Every row gives one point. To make a cloud, some directions were put in groups of two or more. Within a group, all points are equally far from the middle, so they leave a hole (a ring in 2 directions, a hollow ball in 3). The other directions are filled evenly. Then the cloud was stretched, turned, moved and blurred a little. Count the holes, and give their numbers of directions, smallest first.

Cloud (20 x 3)
[[ 0.62 -0.18 -1.72]
 [ 0.97  2.03  0.51]
 [ 2.10  1.36  0.21]
 [ 1.01  0.03  2.49]
 [-1.65  1.04 -1.79]
 [ 0.79 -2.03  1.67]
 [-0.36  0.76  2.13]
 [ 0.67  0.35  2.51]
 [ 1.49 -1.56  2.79]
 [-1.29  1.36 -1.20]
 [-0.89 -0.73  2.06]
 [ 2.18 -0.33  2.50]
 [ 0.04 -1.41  2.34]
 [ 1.10  1.48  0.07]
 [ 2.15  0.20  1.68]
 [ 1.61  0.87  1.24]
 [ 0.08 -0.17  0.22]
 [ 0.69 -0.86  1.04]
 [ 1.23 -2.96 -0.55]
 [ 1.01 -0.15 -0.17]]
Holes: 0

Cloud (29 x 4)
[[ 0.43 -0.04 -0.18  2.64]
 [-2.64 -0.93  0.89  1.60]
 [ 1.00  0.89  2.25  0.33]
 [ 0.70  0.77  2.56  0.86]
 [-0.24  0.28  2.44  2.67]
 [ 1.84 -0.46  0.45 -1.27]
 [-2.54 -1.89 -0.75  1.03]
 [-0.87 -2.45  1.16 -0.98]
 [ 0.97  0.78  2.38  0.51]
 [-1.39 -0.87  0.50 -2.25]
 [-1.68 -0.67 -2.06 -0.92]
 [-1.62  0.44  2.32  1.20]
 [ 1.85 -0.21  0.85 -1.00]
 [-0.32 -1.64 -0.43 -2.80]
 [-1.41  0.68  2.02 -0.15]
 [-1.81 -1.73  1.23 -1.03]
 [-1.73 -1.27  1.13 -1.45]
 [ 1.78  0.36 -0.77 -0.25]
 [-2.39 -1.32 -1.27  0.80]
 [ 0.81  0.58  2.57  0.93]
 [-2.04 -0.35  1.73 -0.34]
 [-2.33 -0.40  0.01  2.01]
 [ 1.04  1.37 -0.52  0.04]
 [-1.11  0.65 -0.35 -1.98]
 [ 0.78 -1.60  2.02  0.90]
 [-0.32  1.40 -0.93 -0.16]
 [ 0.31 -2.31 -0.09  2.07]
 [ 0.99 -0.36 -0.78  1.87]
 [-1.03 -3.14 -0.69  1.06]]
Holes: 2 (2, 2)

Cloud (50 x 6)
[[-0.51  2.69  0.55 -2.46 -0.80  0.89]
 [ 1.51 -1.12 -0.82  0.74  0.57 -2.15]
 [-1.19  0.03  0.67  1.42 -0.52  0.17]
 [ 1.20 -0.08  1.73 -1.47 -2.56 -1.40]
 [ 0.88  0.84 -2.50 -1.30 -0.30 -0.74]
 [-0.93  1.29 -0.61 -2.09  0.17 -1.79]
 [ 0.05 -1.58  0.36  1.01  1.68 -0.21]
 [-1.86 -1.10  1.00 -0.25 -3.11 -0.53]
 [ 1.03  1.08  2.35 -0.48  0.85  0.13]
 [-0.34  2.20  0.91 -3.63  1.02 -0.55]
 [-0.01  2.72  0.30 -3.52 -0.54 -0.53]
 [ 2.54 -2.01 -1.35 -0.74  0.30 -1.26]
 [ 2.51 -0.80  0.14  0.13 -2.49 -0.35]
 [ 0.24 -2.23 -0.93  0.69  0.05  0.26]
 [ 0.66 -0.29  0.74 -0.03 -1.79  1.46]
 [ 1.64 -0.20  2.02 -1.61  0.63  0.98]
 [-2.81  0.35  1.89 -0.27 -0.90 -0.66]
 [-0.70  2.00  3.12 -1.38 -0.25 -1.23]
 [ 1.71 -0.36 -1.39 -1.98 -2.99  1.27]
 [ 2.03 -0.42 -1.01 -0.56  1.60 -1.73]
 [-1.22 -0.93  1.03 -0.55 -3.85 -0.96]
 [-1.34  1.20  0.61 -2.09  1.39 -1.70]
 [-0.88  1.80  1.65 -3.17 -0.84  0.93]
 [ 3.12 -0.18 -0.92 -1.83  0.67 -0.97]
 [ 0.32  0.37 -0.16  1.77 -0.14 -1.53]
 [ 0.91  0.10 -0.96  0.39  2.03 -1.22]
 [ 2.64  1.11  0.24 -2.11  1.21 -0.78]
 [ 0.23 -0.57  1.06  0.84 -1.44  0.99]
 [ 2.17 -0.62 -1.17 -0.58  1.34 -1.72]
 [ 0.64 -0.83 -0.12 -3.61 -1.47 -0.17]
 [ 2.31 -1.21  0.77 -0.77 -1.44  1.08]
 [ 1.77 -0.23 -1.94 -2.30 -2.80  0.90]
 [ 0.08 -2.02  1.11  1.03  1.43 -0.52]
 [-0.84 -0.73  1.03 -0.49 -3.22 -2.03]
 [ 0.50  1.94 -0.74 -2.09  0.57  1.04]
 [ 0.28  1.71  0.56 -1.02 -0.64  1.37]
 [ 0.13  0.42  1.69  1.39  0.96 -1.44]
 [-0.69 -1.30  0.22 -2.65 -0.43 -0.28]
 [-0.25  0.58 -1.90 -1.68 -1.11 -1.48]
 [ 0.26  0.55  0.51 -0.97 -1.70  1.75]
 [ 2.33 -1.04  0.33 -1.72  0.51  1.36]
 [-2.01 -0.58  0.44  0.62 -1.51  0.11]
 [ 0.21 -0.03 -0.31  0.95  2.04 -1.04]
 [ 0.36 -0.06  0.75 -0.10  1.99 -2.46]
 [ 1.51  0.64  0.25  0.99 -1.42 -1.09]
 [-0.57  0.60 -0.07 -0.33 -4.17 -1.17]
 [-0.34  0.12  1.50  0.15  1.87 -2.43]
 [ 1.84  0.05  1.20 -1.91  1.74  0.99]
 [-0.86  0.53  1.26 -1.08  1.82 -2.36]
 [-1.59 -1.45  0.45 -0.31 -3.04 -0.99]]
Holes: 3 (2, 2, 2)

Cloud (89 x 9)
[[ 1.75 -0.38 -0.56  0.71  0.24  1.99 -0.47  0.09 -1.23]
 [ 0.99  0.48 -0.65  1.57  1.03  1.85  1.12  0.53  0.19]
 [ 1.92 -0.03 -2.31  2.05  0.07 -0.17  0.31 -0.83 -1.11]
 [-0.40  1.00 -1.73 -2.78  2.04 -1.37 -1.20 -0.81 -0.22]
 [ 1.36  0.37 -2.77  1.32  0.66  0.36  0.52 -0.34  1.63]
 [ 0.40 -1.92 -2.02  2.12  1.47 -0.76  1.94  2.99  2.25]
 [ 0.95  1.40 -0.60  0.42 -0.67  0.13  0.83  0.08  1.25]
 [ 0.01  2.32 -1.47 -0.49  1.30 -2.62 -2.11  0.84  0.93]
 [-0.64 -1.92  1.79  1.35 -0.68 -1.22 -0.06  1.40  0.12]
 [ 2.03 -0.36  1.03  0.43  1.75  1.54  0.59  0.51 -0.11]
 [ 1.15 -0.21  1.47  2.02 -1.30 -0.35  1.82 -0.16 -0.40]
 [ 0.77  0.72  0.84 -0.76 -0.51 -0.85  0.14 -0.43 -5.34]
 [-0.26  0.74  0.16  1.28 -1.33  0.48  0.37  1.92  0.01]
 [-1.55  0.91 -2.55 -0.63 -0.08 -1.93 -1.02 -1.46 -0.22]
 [ 0.77  0.00 -0.43  1.39 -0.80  0.43  1.25  2.53 -2.35]
 [-0.15 -2.42  1.22 -0.06 -0.32  1.32  2.65 -0.47 -0.02]
 [ 1.43  0.75 -0.94 -2.11  0.58 -0.12  0.11 -0.79  0.52]
 [-1.37 -0.72 -1.84 -0.70  1.01  0.51 -0.17 -3.56  0.12]
 [-0.51 -0.35 -3.14 -0.81  0.75  1.19  2.06 -2.08 -1.68]
 [ 1.94 -0.26 -1.45  0.22 -0.33 -2.38  0.49 -1.56  1.68]
 [-0.19  1.28  0.56  1.35 -1.07 -0.53  0.22 -0.29 -1.62]
 [ 2.55  0.41 -0.48  1.43  0.17 -1.94  0.12  2.92 -1.18]
 [-0.50  1.44 -1.13 -2.04  0.14  2.12  0.90 -1.17 -1.07]
 [ 1.64  1.41 -0.74 -0.29 -1.27  0.10 -1.13 -1.43  2.13]
 [-0.98  0.20  1.42  1.44  0.53  0.35 -0.52  1.46  0.74]
 [ 2.39  0.77 -0.92 -0.09 -0.46  1.18  2.08 -0.88 -2.58]
 [ 2.22 -0.49  0.29 -1.14 -1.47 -0.88  0.96  0.74 -0.57]
 [ 0.90 -0.54 -1.45  2.12 -0.20 -0.42  0.05 -0.22  3.99]
 [ 0.80  1.83 -0.21  0.12  2.51  0.24 -0.35  1.26 -2.89]
 [ 0.45  0.38 -0.58  0.58 -0.50  1.80  3.73 -0.48 -0.08]
 [ 0.46 -2.79  0.19  3.00  1.31  0.83  0.87  2.61  1.60]
 [ 2.34 -2.56  0.47  2.05  0.49  0.91  0.72  0.17 -1.76]
 [-0.24  0.03 -2.81  0.34  0.33 -1.04  1.42 -2.89 -2.58]
 [-0.66  0.04  0.04  0.35  1.19 -0.34  1.16 -0.46  3.68]
 [ 1.40  1.62 -2.49 -0.85 -2.37  1.99  1.12 -2.18 -2.15]
 [ 0.36  0.57 -1.68  1.65  0.54  0.19 -0.22 -1.75 -1.70]
 [-1.70 -1.87 -0.42  0.26  0.24  0.02  1.23 -2.14  2.73]
 [-0.04 -1.41  0.35 -0.68 -0.20  1.39  2.44 -2.32  0.87]
 [ 0.86  0.65  1.80 -2.02  0.27 -0.84 -0.16 -0.50 -0.52]
 [-0.75  0.70 -0.34  0.93  2.40  0.04  0.14 -1.18  0.92]
 [-2.14  0.19  0.14  2.64  0.67 -1.23  1.48  0.85  0.35]
 [ 0.02  0.33 -0.82 -1.53 -0.90  1.70 -1.01 -1.42 -1.85]
 [ 1.90  1.69 -0.91 -0.16 -1.20 -1.27  0.05 -0.02  0.74]
 [ 2.37  0.70 -1.97  1.63 -1.38 -0.21 -0.33 -0.69 -0.27]
 [ 2.12  0.43 -1.29 -0.01  0.13 -0.58  2.90  2.50  0.13]
 [ 0.57 -2.93 -1.37 -0.28  0.99  0.48 -0.90 -1.85  1.52]
 [-0.21 -0.04 -2.00  2.10  0.55 -0.53  0.83  0.08  0.46]
 [ 3.24  2.02 -0.72 -2.74  0.86 -0.86 -0.92 -0.10 -4.25]
 [ 2.10  0.18 -2.41 -2.41 -0.73 -1.12  0.49  1.86 -1.54]
 [-0.55 -0.97 -0.76 -1.35 -0.31  0.87  0.63 -1.59  2.50]
 [-1.93 -2.15  0.81  1.71  1.24 -0.02  1.58 -1.07 -1.47]
 [ 0.00 -0.53  0.29  1.11  1.01 -0.17 -0.87 -1.29 -2.47]
 [ 2.84  1.64 -1.95  0.05  0.97  0.54  0.05  0.53 -2.85]
 [-2.19 -0.21 -1.04  0.56 -1.23  1.24 -1.24  0.70  1.09]
 [-1.24 -0.31 -0.44 -0.74  2.42 -0.41 -2.31  2.10 -1.05]
 [ 2.31  0.33  0.91 -0.89  0.37 -0.79  0.74  2.64 -1.86]
 [ 1.60  0.23  0.24  1.21  2.37 -0.09  0.72  0.98 -0.80]
 [ 1.26 -0.59  0.49 -1.70  2.44  1.44  1.25 -0.46  0.31]
 [ 0.64 -1.36 -0.70 -1.50  1.55 -0.62  1.97 -0.23 -4.33]
 [ 1.05  0.57  0.09  0.09  2.42  0.92 -1.29  1.52 -2.26]
 [ 1.06 -1.40 -1.81 -0.57 -0.32 -2.46  1.43  1.27  0.25]
 [ 2.31 -1.33  0.47 -1.05 -0.34 -0.48  1.19  1.91  1.77]
 [ 2.13  0.21 -0.82 -1.53 -1.17 -0.92 -0.09  1.95 -3.21]
 [ 0.62  0.14  0.08 -0.67  2.43  1.61  2.23  0.39  0.58]
 [ 3.71 -1.00 -0.16  2.00 -0.30 -0.31  1.93  0.63  0.24]
 [-2.67  0.16 -0.45 -1.31  0.58 -0.55  1.29 -0.87 -0.24]
 [-0.03 -0.46  0.22 -1.07  0.07 -0.32  3.03 -2.58 -2.18]
 [ 0.39  0.63 -1.53 -2.81 -0.50 -1.12 -0.41 -0.44 -3.11]
 [ 1.31 -1.56 -0.45  0.10  2.18 -0.14  0.83  0.92  4.42]
 [ 0.39 -0.78 -0.17 -0.32  0.21  0.36 -0.39  1.97 -2.18]
 [-1.08 -1.59 -0.35 -0.71  1.95  0.02 -1.13 -2.84 -0.68]
 [-0.78 -0.25 -0.72  2.56  0.97  0.22  1.50 -1.59 -0.77]
 [-1.98 -1.20 -1.62  0.21  0.99  1.56  2.96 -1.17  0.47]
 [ 1.45 -0.02 -0.07  1.14  1.74 -2.57 -0.41  1.35 -2.84]
 [-0.70 -1.20  0.07 -0.46  0.29  0.73  2.08 -0.02  3.55]
 [ 0.62  0.85 -0.72  0.73 -1.51 -1.07 -0.49  1.88 -2.47]
 [-0.56 -1.16 -1.28 -0.66  2.76 -0.84 -0.06  0.97 -1.26]
 [-2.22 -0.37  0.19  0.80  0.95 -1.19 -0.25  0.34 -1.59]
 [ 2.62 -1.72 -1.68  1.05  1.51 -2.48  0.57  0.11 -0.88]
 [ 1.66 -0.20  2.55  0.65  2.70 -0.84  0.33  2.14 -0.66]
 [ 1.52  1.39 -2.01 -0.63  3.35 -1.63 -1.50 -0.14 -2.94]
 [ 0.27 -2.31 -1.14 -0.29 -0.25 -1.42 -0.95  0.42  1.81]
 [ 1.72 -0.56  1.16 -0.83  1.94  1.96  0.85 -0.20  0.60]
 [ 0.00 -0.04  1.01 -0.01  1.15 -0.03 -2.94 -2.07 -1.36]
 [-2.66 -1.43  1.94  0.97  2.45 -1.45 -0.02 -1.21  0.32]
 [-1.46 -1.79  2.31  1.07  3.13 -0.72 -0.11 -0.41 -1.82]
 [-0.22  0.25  1.40 -0.34 -1.73  0.10 -1.17  0.07  1.23]
 [ 2.61  2.44 -1.66 -1.91  0.71 -1.03 -0.59 -0.19 -1.88]
 [-0.34 -0.59 -1.05 -0.94 -0.33  2.32 -1.24 -1.26 -1.13]]
Holes: 1 (3)
